Each row of a before or after table is a point. The points were changed in one or more steps. Then noise was added and the rows were shuffled. The steps act on columns, c1 being the first. Write out the steps. A step turns or swaps two columns, mirrors them in a line or flattens them onto one, adds a multiple of one to another, or multiplies or shifts one. Angles are multiples of 10 degrees, from the lower column toward the higher: turns from -170 to 170, lines from 10 to 170 but not 90. Use the fewest steps. Two steps may share a column if one is a turn and the other turns, adds or multiplies; they go together, in the order done. Otherwise the lowest column goes first.

Before, 9 rows:
[[ -1 -22]
 [-23 -25]
 [ -7 -12]
 [  5   8]
 [ -5  32]
 [ 15   1]
 [ 12  20]
 [ 13 -17]
 [-14  -8]]
After:
[[ 20 -51]
 [ 20  59]
 [  9  23]
 [ -1 -66]
 [-23 -24]
 [ -8  97]
 [-11 -35]
 [-36 -75]
 [ 24   3]]
Steps: multiply c1 by 1.6; multiply c2 by 3

Before (11 x 6):
[[-36 -55  49 -20 -26 -59]
 [ 41 -42 -18  14  26  16]
 [  6 -18 -34  60  -2  37]
 [ 20 -28  79 -27  11  30]
 [ -2  19   3   7   7  45]
 [ 52 -21  15  34   6 -51]
 [  8  30  -5   8   1  43]
 [-35 -61 -33 -10  55  52]
 [-47 -41 -37  51   4  -8]
 [  5 -48 -11  16  -6 -40]
 [ 46  19   1  10 -32  44]]
After:
[[ 41   1  30 -59  15 -92]
 [ 36 -61 -59 -23 -21 -33]
 [  0 -60 -58  14  -2  29]
 [ -2   7 -17  18 -12  54]
 [-53 -39  -1 -11  10 -62]
 [-24  17  54 -33  -5  19]
 [ 16 -13 -61 -64 -60  21]
 [ -5   2 -24  35   3  55]
 [  3 -29 -29 -35   8 -68]
 [-43 -33 -40 -34 -14  -5]
 [-30  -3 -25  24  46  46]]
Steps: turn c1 and c5 by 160 degrees; add 0.5 times c2 to c6; turn c2 and c4 by 70 degrees; shift c3 by -20

Before:
[[ 10   2  -1   1  10  -7   3   8  -2   7  -7]
 [ -3  -6   5  -6   5  -9   0  -6  -3   9   4]
 [ -7   6   2  -1   7  -3   0  -3   6   7  -4]
 [ -3   0  -1   6 -12  -6  -7  -1  -3   7  -4]
 [ -6  -7   4  -6 -32   5   2  -5  -3   7  -5]
 [ -4   4   0  -9   0  -6  -9  -2  -3   6  -4]
 [  7   0  12   4   9   3  -5   5   6   1  -7]
 [  0   2  -4  -3   3  -9  -9   4  14   1   0]
 [ -5  -1  -6  -4   9   3  -9  -5   4   8   1]
 [ -4   3   2  -5   7  -4  -1   4  -2   5  10]]
After:
[[ 17   0 -41   6 -35   7  -7   3  -3  -6 -14]
 [ 18  -7 -37  -6 -96  -1   2   6   5  -3 -16]
 [ 19   6 -38   0  17  -3   0  -5  -6  -3 -14]
 [ 15   5 -40 -10  -2   6  -9  -2  -3  -4 -14]
 [ 10   2 -41   1  36   6   3   4  -4 -18 -17]
 [ 19  -1 -46  -5  20  -5  -9  -8   0  -6  -9]
 [  2   2 -44  -3  13  -5  -9   3 -16  -1 -10]
 [ 22  -6 -35  -6   8   8   0  -8  -5  -8  -5]
 [ 12   3 -38  -5  24   5  -1   1  -1  -3   0]
 [ -2   0 -28   4  31  -7  -5   1  -2  -7 -18]]
Steps: multiply c10 by 2.5; turn c1 and c10 by -120 degrees; shift c3 by -40; turn c5 and c8 by -20 degrees; multiply c5 by 3; turn c6 and c9 by 130 degrees; shift c11 by -10
